Every row gives one point. Examples show where two turns around zero, p and q, send a point. Where does a point land after both, in the order given? Backwards means that the second turn is done in reverse. Each puzzle has new turns, and all numbers are rounded.
In the rows, zero is written as 128.

Turn p:
[125 107] -> [137 109]
[141 131] -> [137 138]
[ 79 159] -> [ 70 127]
[167 114] -> [168 138]
Turn q:
[188 154] -> [184 162]
[132 138] -> [131 138]
[103 104] -> [107 101]
[118 139] -> [117 138]
[ 99 105] -> [102 101]
Where do these land?
p, then q: [139 130] -> [135 137]
p, then q: [161 172] -> [124 183]
q, then p: [148  89] -> [169 112]
p, then q: [100 126] -> [108 108]
q, then p: [ 93 122] -> [106 100]

Turn p:
[114  79 167 160] -> [121  72 172 131]
[130 122  94  92] -> [134 137  93  94]
[104 136 138 143] -> [102 126 139 140]
[131 159 126  84] -> [129 176 122 104]
[162 144 115 161] -> [155 129 115 170]
Turn q:
[156  85  85 131] -> [160  95  80 119]
[ 95 113  93 127] -> [ 98 112  97 106]
[130 187 146 128] -> [121 184 151 138]
[ 94 115 142 152] -> [ 92 107 134 147]
[164 125 147 127] -> [164 129 142 142]
[138 130 141  69] -> [151 133 161  82]
[120 140 141 162] -> [111 135 130 162]
Where do these land?
q, then p: [107 117 156 115] -> [118 117 160 112]
p, then q backwards: [101 164 157 103] -> [101 177 142 114]
q, then p: [112 130 136  94] -> [124 144 148  99]
q, then p: [119 113  77 175] -> [110 100  66 138]
p, then q: [160 149 128 162] -> [139 136 110 174]
p, then q: [168  96 113 118] -> [179 119 114 117]

Turn p:
[132 112  87 165 135 148 143 149] -> [150 116  88 160 139 139 152 148]
[ 57 127 172  96 164 116 125  90] -> [ 50 108 156 109 160 123 115  83]
[165 121 122 107 145 134 136 149] -> [156 127 135 111 147 117 128 161]
[125 167 148 120 150 132 113 136] -> [106 158 157 136 142 130 117 141]
[164 118 109 153 102 112 171 145] -> [175 122 112 141 103  97 162 137]
[138  94 129 155  93 106 107 163] -> [148  92 122 148  77 131 113 149]
[148 123  85 112  95 151 141 152] -> [154 138  91 102 111 137 151 162]
[ 75 161 150 113 142  93 102  85] -> [ 63 148 140 127 131 114  92  81]
[111 127 148 117 152 112  91  69] -> [107 130 141 120 150 134  79  75]
[165 129 130 141 102 178 151 142] -> [172 139 136 124 120 159 172 144]
Turn q:
[123 122  86 115 114 150 152  36] -> [130 127  90 133 131 157 144  32]
[146 127 145 127 159 150 129 166] -> [153 122 154 112 155 126 132 163]
[ 95 122 139 107 109 124 122 168] -> [ 96 111 131 103 109 135 122 164]
[150 145 112 150 122 156  78  94] -> [167 159 127 145 120 159  89 103]
[151 111 133  76 128 105 122 142] -> [131 110 136  85 115  86 117 123]
[157 130 145 159 105 132 123 167] -> [158 120 141 151 103 125 131 171]
[126 160 153 145 134 141 119  86] -> [128 165 157 149 129 150 133  99]
[102  89 133 160 114 112 120 129] -> [101  98 121 167 126 130 106 137]
[103 145 106 113 168  83 187 166] -> [ 90 139  95 105 166  84 178 161]
Where do these land?
q, then p: [ 72 145 163 124  96 123 138 125] -> [ 79 118 129 125 105 155 171 116]
q, then p: [ 92 171 109 157  95 163  83 103] -> [126 185 116 136 120 201 147 132]
p, then q: [111  87 130 160 105 153 105 145] -> [154  80 118 142 125 168 122 130]
q, then p backwards: [150 177 161 109 141  93 140 176] -> [155 175 140  89 118 112 167 170]
p, then q backwards: [137  92 139 117 120  86 146 102] -> [162  91 128  91 122 111 131 113]
q, then p: [113 122  87 132 132 109 150 157] -> [120 120  82 132 138 107 131 158]
p, then q: [164 138 105 103 124 150 145  90] -> [157 159 128  91 136 107 146  99]
q, then p: [149 119 153 103 165 140  94 134] -> [126 126 176 112 140 126  87 135]
p, then q: [164 101 105 147 174 135 150 120] -> [167 127 125 142 175  87 123 127]

Turn p:
[137 120 103 153 126 135 139 115 111 123 140] -> [145 124 124 153 131 134 155 125 107 130 135]
[143 116 139 114 132 130 134 136 133 128 115] -> [129 109 132 118 130 131 122 128 142 136 113]
[127 119 137 142 133 127 113 118 130 124 133] -> [117 119 130 143 128 122 122 122 125 126 142]
[131 129 126 112 113 127 120 131 132 150 120] -> [125 136 121 118 112 130 115 131 126 147 116]
[117 124  87 125 124 118 125 123 120 122 121] -> [137 138  91 140 127 130 138 133 117 119 118]
[132 131 125 225 139 131 129 129 129 132 119] -> [119 127 171 203 130 113 148 160 111 118 136]
[106 120 128 107 132 131 140 133 125 124 116] -> [114 128 115 109 134 143 135 130 136 117 116]
[137 147 133 116 124 132 130 133 139 117 129] -> [145 136 137 117 125 127 118 121 142 121 127]
[115 120 123 139 129 140 141 128 142 128 149] -> [127 134 130 135 133 145 143 136 137 132 151]
[133 127 136 112 120 128 103 133 134 120 118] -> [127 121 121 122 118 128  97 121 132 122 124]
[129 131 141 110 122 104 138 116 135 130 118] -> [121 125 122 108 113 108 135 121 144 129 120]
[125 139 142 114 118 136 126 121 115 129 124] -> [123 133 136 111 119 132 124 111 119 124 121]
[123 128 141 114 133 121 138 152 120 127 155] -> [134 124 134  95 144 129 128 141 124 128 147]
[136 141 131 110 149 134 118 124 128 138 135] -> [129 139 129 119 148 121 114 111 130 142 126]
Turn q:
[126 111 112 126 139 129 162 124 130 112 133] -> [120 115 102 119 144 147 148 124 138 130 128]
[138 140 132 134 111 118 125 130 113 121 120] -> [139 142 126 133 121 123 132 133 117 107 129]
[129 143 138  99 103 148 129 116 118 122 136] -> [136 134 134 105 101 150 120 115 109 123 129]
[126 138 145 103 122 121 122 126 133 122 117] -> [131 136 146 109 124 125 128 117 121 119 111]
[114 122 140 148 145 111 118 144 120 160 141] -> [110 126 148 143 140 103 133 149 122 144 150]
[105 111 132 147 138 125 131 128 148 117 125] -> [110 118 136 143 139 128 138 117 156 125 129]
[148 125 129 121 100 135 113 125 118 128 127] -> [146 123 126 133 100 129 122 131 111 118 121]
[128 135 113 147 132 108 117 142 138 153 148] -> [132 131 126 133 126  95 130 147 142 147 150]
[109 141 116 151 136 119 116 136 119 153 126] -> [112 150 127 147 131 105 122 137 129 142 145]
[134 118 122 132 156 132 143 102 136 114 138] -> [133 108 113 124 158 140 125 109 136 133 136]
[138 113 127  97 116 139 124 117 131 114 104] -> [133 118 123 120 116 140 124 111 117 121  89]
[128 130 134 143 137 137 147 134 142 135 117] -> [131 137 135 139 143 143 137 134 143 139 124]
[141 135 124 116 127 141 117 140 119 114 134] -> [132 125 122 115 119 135 108 141 125 115 124]
Where do these land?
q, then p backwards: [107 105 142 149 134 152 121 119 141 139 138] -> [139 104 149 149 133 151 121 115 146 133 130]
q, then p: [109 119 142 124 125 149 150 118 119 129 113] -> [111 140 146 134 132 153 142 113 121 123 122]
p, then q: [125 117 125 127 138 119 140 147 134 141 120] -> [114 132 132 125 133 125 133 146 138 139 112]
q, then p backwards: [129 148 113 146 115 110 104 115 110 130 123] -> [126 152 114 139 123 106 101 112 130 118 136]
q, then p backwards: [127 121 145 144 127 143 108 128 123 130 119] -> [135 129 134 153 127 142 111 132 132 123 118]
p, then q: [125 133 143 114 125 118 105 123 113 139 130] -> [114 131 127 121 117 108 122 113 107 125 130]
q, then p backwards: [134 110 115 145 137 109 138 133 111 138 140] -> [122 106 114 143 142 105 130 128 122 130 142]
p, then q: [143 131 105 105 116 115 117 127 143 109 112] -> [153 126 102 135 114 111 121 123 141 124 106]
q, then p: [115 130 115 117 125 153 149 156 141 105 149] -> [133 144 117 116 124 171 112 133 155 131 134]
p, then q: [133 128 144 124 131 110 118 117 115 109 119] -> [122 113 120 127 130 114 139 107 123 110 123]
p, then q: [139 114 146 126 139 119 150 126 142 129 155] -> [132 102 141 110 135 128 147 133 132 153 135]
q, then p: [131 152 109 106 143 143 116 131 145 129 117] -> [123 148 115 129 122 119  95 119 134 140 109]
q, then p backwards: [134 144 119 140 118 112 136 125 135 132 123] -> [130 145 110 128 129 119 138 119 137 126 137]
q, then p: [142 140 129 123 119 139 140 127 120 134 137] -> [146 130 135 120 130 139 122 123 116 138 125]
